Each row is a point. Each copy is the shape, with its points in the same order, turned, moved and blurred by noise. Say if it was mirrored as well.

Shape (5 x 2)
-0.66 +0.59
+0.52 +0.30
+0.14 +0.29
-0.28 -0.22
-0.06 -0.49
Copy 1 (5 x 2)
-0.03 +0.84
+0.62 -0.31
+0.34 +0.12
-0.35 +0.00
-0.39 -0.39
Copy 1 is: only turned
Copy 2 (5 x 2)
-0.57 +0.87
-0.46 -0.35
-0.40 +0.04
+0.16 +0.36
+0.41 +0.04
Copy 2 is: mirrored
Copy 3 (5 x 2)
+0.42 +0.71
+0.40 -0.38
+0.31 -0.16
-0.27 +0.20
-0.62 -0.08
Copy 3 is: only turned

Shape (6 x 3)
-0.60 +0.01 +0.36
-0.11 +0.18 +0.68
-0.11 +0.10 +0.16
+0.16 -0.31 +0.36
+0.41 +0.24 -0.47
+0.09 -0.66 -0.89
Copy 1 (6 x 3)
-0.64 -0.51 -0.23
-0.41 -0.43 +0.35
-0.30 -0.07 -0.05
+0.09 -0.35 +0.12
+0.00 +0.66 +0.00
+0.50 +0.52 -0.85
Copy 1 is: only turned
Copy 2 (6 x 3)
-0.47 +0.37 +0.01
-0.02 +0.62 +0.25
-0.01 +0.12 +0.02
+0.25 +0.41 -0.31
+0.46 -0.57 +0.05
+0.18 -0.78 -0.89
Copy 2 is: mirrored
Copy 3 (6 x 3)
-0.53 +0.20 +0.31
-0.31 -0.53 +0.13
-0.13 -0.09 -0.04
+0.29 -0.30 +0.41
+0.51 +0.21 -0.59
+0.84 +0.75 +0.19
Copy 3 is: mirrored

Shape (9 x 3)
-0.48 +0.08 -0.36
+0.44 -0.02 -0.72
-0.10 +0.28 +0.11
-0.81 -0.42 +0.17
+0.34 -1.10 -0.21
+0.23 +0.09 +0.00
-0.07 +0.22 -0.44
+0.18 +0.43 -0.02
-0.22 +0.24 -0.04
Copy 1 (9 x 3)
-0.16 +0.30 -0.67
-1.02 -0.31 -0.49
-0.09 +0.18 +0.02
+0.52 +0.17 -0.68
-0.06 -1.03 -0.91
-0.35 -0.22 -0.07
-0.54 +0.11 -0.37
-0.41 +0.01 +0.24
-0.16 +0.26 -0.18
Copy 1 is: mirrored
Copy 2 (9 x 3)
+0.19 -0.18 -0.60
+0.46 +0.69 -0.21
+0.30 -0.29 +0.03
-0.54 -0.51 -0.48
-0.71 +0.78 -0.01
+0.27 +0.10 +0.17
+0.45 +0.09 -0.36
+0.57 -0.09 +0.13
+0.30 -0.24 -0.19
Copy 2 is: mirrored

Shape (10 x 4)
-0.07 -0.37 +0.54 -0.31
+0.38 +0.33 -0.24 -0.71
-0.09 +0.84 -0.34 +0.37
-0.54 +0.03 -0.17 +0.02
+0.58 -0.35 +0.62 -0.27
-0.60 -0.20 +0.75 +0.00
-0.27 -0.41 -0.30 +0.36
+0.11 +0.49 -0.02 -0.82
+0.31 -0.34 +0.12 +0.36
-0.20 -0.37 +0.01 +0.26
Copy 1 (10 x 4)
-0.59 +0.08 +0.32 -0.33
-0.18 -0.01 -0.45 +0.52
+0.71 +0.70 -0.47 -0.14
+0.30 +0.45 +0.46 -0.09
-0.79 -0.24 -0.12 -0.47
-0.49 +0.69 +0.56 -0.51
+0.39 -0.04 +0.55 -0.34
-0.34 +0.44 -0.38 +0.61
+0.02 -0.18 +0.04 -0.65
+0.15 +0.12 +0.49 -0.41
Copy 1 is: only turned
Copy 2 (10 x 4)
-0.25 +0.08 +0.19 +0.59
-0.26 +0.31 -0.75 -0.09
+0.01 -0.83 -0.58 -0.53
+0.43 -0.29 +0.00 +0.06
-0.95 +0.25 +0.16 +0.41
+0.01 -0.47 +0.23 +0.88
+0.23 -0.21 +0.47 -0.24
-0.15 +0.16 -0.84 +0.20
-0.44 -0.18 +0.48 -0.18
+0.08 -0.19 +0.43 +0.05
Copy 2 is: mirrored
Copy 3 (10 x 4)
-0.26 +0.10 -0.59 -0.43
-0.72 -0.71 -0.24 +0.25
+0.37 -0.69 +0.40 +0.41
+0.19 +0.03 -0.26 +0.39
-0.69 -0.07 -0.26 -0.75
+0.36 +0.18 -0.71 -0.40
-0.02 +0.47 +0.12 +0.30
-0.49 -0.84 -0.54 +0.21
-0.25 +0.25 +0.27 -0.29
+0.01 +0.38 +0.00 +0.04
Copy 3 is: only turned
Copy 4 (10 x 4)
+0.11 -0.08 -0.07 -0.55
-0.39 +0.04 +0.60 +0.26
+0.22 +0.28 -0.16 +1.08
+0.28 -0.56 -0.26 +0.30
+0.02 +0.43 +0.26 -0.63
+0.13 -0.21 -0.73 -0.39
+0.90 -0.37 +0.03 +0.00
-0.63 -0.04 +0.30 +0.32
+0.67 +0.27 +0.17 -0.12
+0.63 -0.16 -0.08 -0.13
Copy 4 is: mirrored

Shape (10 x 4)
+0.54 +0.51 -0.30 +0.52
-0.06 -0.25 -0.01 -0.99
+0.27 +0.77 +0.45 +0.19
-0.14 +0.16 -0.40 +0.14
-0.11 -0.22 -0.31 -0.03
-0.01 +0.65 -0.65 +0.27
+0.04 +0.55 -0.40 -0.96
+0.35 +0.14 +0.03 +0.02
-0.23 +0.16 -0.48 +0.06
-0.70 -0.23 +0.31 -0.09
Copy 1 (10 x 4)
-0.52 -0.45 +0.51 +0.57
-0.01 +1.02 -0.22 -0.20
-0.25 -0.21 -0.35 +0.95
+0.10 +0.00 +0.45 +0.22
+0.06 +0.20 +0.33 -0.06
+0.06 -0.05 +0.72 +0.68
-0.06 +1.03 +0.21 +0.62
-0.36 -0.03 +0.00 +0.23
+0.21 +0.13 +0.46 +0.21
+0.68 +0.09 -0.38 -0.04
Copy 1 is: only turned
Copy 2 (10 x 4)
+0.46 -0.10 +0.39 -0.44
-0.57 +0.38 -0.86 +0.05
+0.49 -0.72 -0.41 -0.34
+0.17 +0.20 +0.10 +0.14
-0.29 +0.30 -0.02 +0.25
+0.72 +0.39 +0.15 -0.11
+0.17 +0.71 -0.96 -0.33
-0.05 -0.19 -0.09 -0.24
+0.24 +0.37 -0.05 +0.22
-0.23 -0.20 -0.52 +0.82
Copy 2 is: mirrored
Copy 3 (10 x 4)
-0.56 +0.08 -0.58 +0.15
+0.98 -0.08 -0.01 -0.64
+0.05 -0.41 -0.57 +0.62
+0.00 +0.39 -0.02 +0.04
+0.11 +0.24 +0.18 -0.23
-0.19 +0.65 -0.49 +0.25
+0.88 +0.38 -0.72 -0.30
-0.01 -0.24 -0.25 -0.08
+0.07 +0.52 -0.02 +0.04
+0.55 -0.04 +0.65 +0.24
Copy 3 is: only turned
